Each row is a point. Each copy is the shape, with its points in the same order, turned, moved and blurred by noise. Some copies are also mirrored. Which?

Shape, 7 rows:
[[  7.4   8.2]
 [  5.7  12.3]
 [  8.6  -1.7]
 [ -8.0 -24.2]
 [-25.7  17.6]
 [  6.4  -8.4]
 [  1.7  15.8]]
Copy 1 (7 x 2):
[[  3.7  14.7]
 [ -1.3  12.2]
 [ 12.9   5.5]
 [ 16.2 -20.5]
 [-25.7  -2.3]
 [ 19.1   3.8]
 [ -5.1  14.6]]
Copy 1 is: only turned
Copy 2, 7 rows:
[[  6.3   1.2]
 [  6.0  -4.5]
 [  0.3   6.0]
 [-29.6   9.9]
 [ -9.7 -32.4]
 [ -6.9   9.6]
 [  6.3 -10.6]]
Copy 2 is: mirrored
Copy 3 (7 x 2):
[[ -7.1 -11.2]
 [-11.8  -6.6]
 [  3.6  -6.0]
 [ 18.1   7.2]
 [-21.1  17.9]
 [  9.2  -5.2]
 [-16.1  -5.1]]
Copy 3 is: mirrored
Copy 4, 7 rows:
[[ -1.1  12.6]
 [ -4.5  16.9]
 [  5.0   5.2]
 [  1.1 -21.9]
 [-35.1   4.5]
 [  6.3  -0.8]
 [ -9.9  16.7]]
Copy 4 is: only turned

Shape:
[[  3.8   6.7   9.8]
 [  9.8   0.1  10.4]
 [-24.7   7.2  15.7]
 [ -5.6  -3.4   4.1]
 [ -3.8   0.3   1.7]
 [ 24.1   5.2   1.5]
 [ 21.4  -7.3   0.5]
 [ -5.5  -6.7   3.1]
 [ 20.4 -12.2  30.0]]
Copy 1, 9 rows:
[[ 15.9   9.8   8.4]
 [ 17.4   7.1  -0.6]
 [ -5.0  30.1  12.8]
 [  2.0   8.3   3.6]
 [  3.0   5.1   8.9]
 [ 29.9  -4.9   5.6]
 [ 22.7  -9.4  -4.3]
 [ -1.6   7.1   1.7]
 [ 30.9  14.6 -20.8]]
Copy 1 is: mirrored
Copy 2:
[[ -0.1   5.2  12.0]
 [  2.1  -1.6  15.2]
 [-23.1  11.8  -8.6]
 [ -5.6  -3.9   1.7]
 [ -1.6  -1.6   0.4]
 [ 18.7  -4.1  21.0]
 [ 15.9  -9.9  18.9]
 [ -6.3  -7.0   2.5]
 [ -8.8  -8.4  36.0]]
Copy 2 is: only turned
Copy 3, 9 rows:
[[-15.6   4.1   9.7]
 [-13.2  -0.9  17.8]
 [-27.0  -2.3 -14.6]
 [ -6.8  -4.8  -0.1]
 [ -7.0  -1.9   0.0]
 [  0.4   5.7  26.3]
 [  5.1  -5.9  23.1]
 [ -7.5  -9.9  -0.3]
 [-19.5 -21.2  28.9]]
Copy 3 is: only turned
